Every row gives one point. To make a cloud, some directions were put in groups of two or more. Within a group, all points are equally far from the middle, so they leave a hole (a ring in 2 directions, a hollow ball in 3). The other directions are filled evenly. Then the cloud was stretched, turned, moved and blurred a little. How many holes are there, and how many directions does each take, smallest first?

Cloud:
[[  9  25  46]
 [ 34  -1 -22]
 [-24  49   6]
 [-47  27  -2]
 [-42  35 -16]
 [-22  51   0]
 [ 35  46  -3]
 [ 36 -28  31]
 [  7   3 -43]
 [ 17  28  44]
 [-42  -8  23]
 [ -2   5  51]
 [-44  14 -39]
 [-50  22 -22]
 [ 15 -25  48]
 [ 42  36  -3]
 [-19 -10  45]
 [-28  49  -5]
 [ -2  41 -40]
 [ 48  -4  14]
 [ 29  39  33]]
Holes: 1 (3)

Cloud (27 x 4):
[[-21  37   9 -60]
 [ 18  -9  -8   7]
 [ -9 -13  14   2]
 [-35 -23   5 -46]
 [ 24 -10  55 -48]
 [  6 -15  44 -46]
 [-13   0 -38 -56]
 [-30  31 -33 -23]
 [  7 -40 -13 -28]
 [-17  -7  44 -10]
 [ -7  49  16 -55]
 [-24 -17  41 -35]
 [ 25  30  14  -5]
 [ 35  32   8 -75]
 [ 11  -8  46 -61]
 [ 16  -5 -29  14]
 [-29 -30  -4 -43]
 [ 34  23 -49 -19]
 [-18 -17 -28  21]
 [ -4  36  31 -75]
 [ 37 -22 -17 -66]
 [-17  -8  57 -49]
 [ 11  -4 -20  13]
 [  5  -9  51 -54]
 [ 25  38 -13 -21]
 [ 51   3   4  -2]
 [ 16  10 -42   7]]
Holes: 1 (2)

Cloud:
[[ -1  -9  23 -34]
 [ 16  28  -1 -22]
 [-62  27  -4  17]
 [ -8 -75   7 -11]
 [  3  65 -22  10]
 [-70  32  10 -10]
 [ 19  -3 -45  -7]
 [ -3  87   1  23]
 [ 21 -71  24   2]
 [ -3  12 -35  -2]
 [  3   8 -39  14]
 [-38 -24  51  -8]
 [ 13  15  -6 -28]
 [ 18 -69  23 -32]
 [ 28  -6  -4 -33]
 [  5  32 -35  26]
 [ -1 -48  39 -13]
 [ -1  13  44   0]
 [-61  26  -3  17]
 [-68  28   7  34]
 [ 14  20 -38  -6]
 [-41  64   2 -11]
 [ -7  54  11  50]
 [-12  42 -30  21]
 [ 26 -25 -21  37]
 [ 39   9  11 -14]
 [-52 -25  45 -11]
 [ 15 -21 -26 -32]
 [-25  38   0 -22]
 [-10  71 -22  16]
 [ 30 -28  21  21]]
Holes: 1 (3)

Cloud, 52 rows:
[[ 17  77 -21  50 -11 -11]
 [-10  21  -3  24   3 -46]
 [-23 -23   0   6  15  18]
 [ 12  12  29 -47   2 -42]
 [ 33   8 -41  21  46  17]
 [-37  26  18  -9  23 -48]
 [-44  34  43  40 -13  -9]
 [ 41 -31  -8  -7  27 -21]
 [ 41   4  46  32   0 -34]
 [ 18 -22 -13 -20 -37 -29]
 [  4 -39 -19  -8  68 -46]
 [ 41   7 -22  34  51 -48]
 [-13  49  43  48   4 -24]
 [ 41 -12 -44  -3  54   5]
 [ 54 -33  -4 -33   4  20]
 [ 29 -48 -38 -31  13 -49]
 [  5 -66  53 -36  27  -1]
 [-18  24 -11   9   2  43]
 [  3 -64  22  -7  32 -43]
 [-17 -28  57 -36  -7 -17]
 [-21 -82 -16 -22  29 -65]
 [-53  55  11  36 -23 -23]
 [ 46  -8   2   0  34 -41]
 [-20  28  -2 -35  -6  13]
 [-87  11  28  12  15 -12]
 [ -8  -3  34 -21  33   7]
 [ 49 -34 -12 -19  47  42]
 [ 65  -1   4   1  -5  19]
 [ -4  10  17 -44  18   6]
 [ 20 -30 -12 -31  12 -25]
 [-21  -2  -4 -12  45 -38]
 [ 70 -13  17   2  12 -36]
 [ 28  -4  15  19 -14 -62]
 [-20   2  10   4  60  24]
 [ 18  -8  23 -43  22  36]
 [ 50  44 -27  34  24  10]
 [-22 -35  18  24  37 -24]
 [ 10  47  10  17  13 -53]
 [ 29  48  32   7  27  -1]
 [  1  26 -43  40   6  13]
 [-21  28  23  22  52  36]
 [-12 -25  24  39 -19 -14]
 [-36  -3   2  23 -13 -72]
 [ 16  -3   1  38 -16  37]
 [-56  23 -12 -17  14 -20]
 [ 56 -33  18 -28  27 -52]
 [-31  57  42  20 -32  32]
 [ -9  13  18 -31  11  37]
 [  0 -59  -6 -15  70  -7]
 [-23  42  -7 -21  -7  16]
 [-41  40  24  36  -9  42]
 [ 31 -21 -25 -17  40 -54]]
Holes: 0
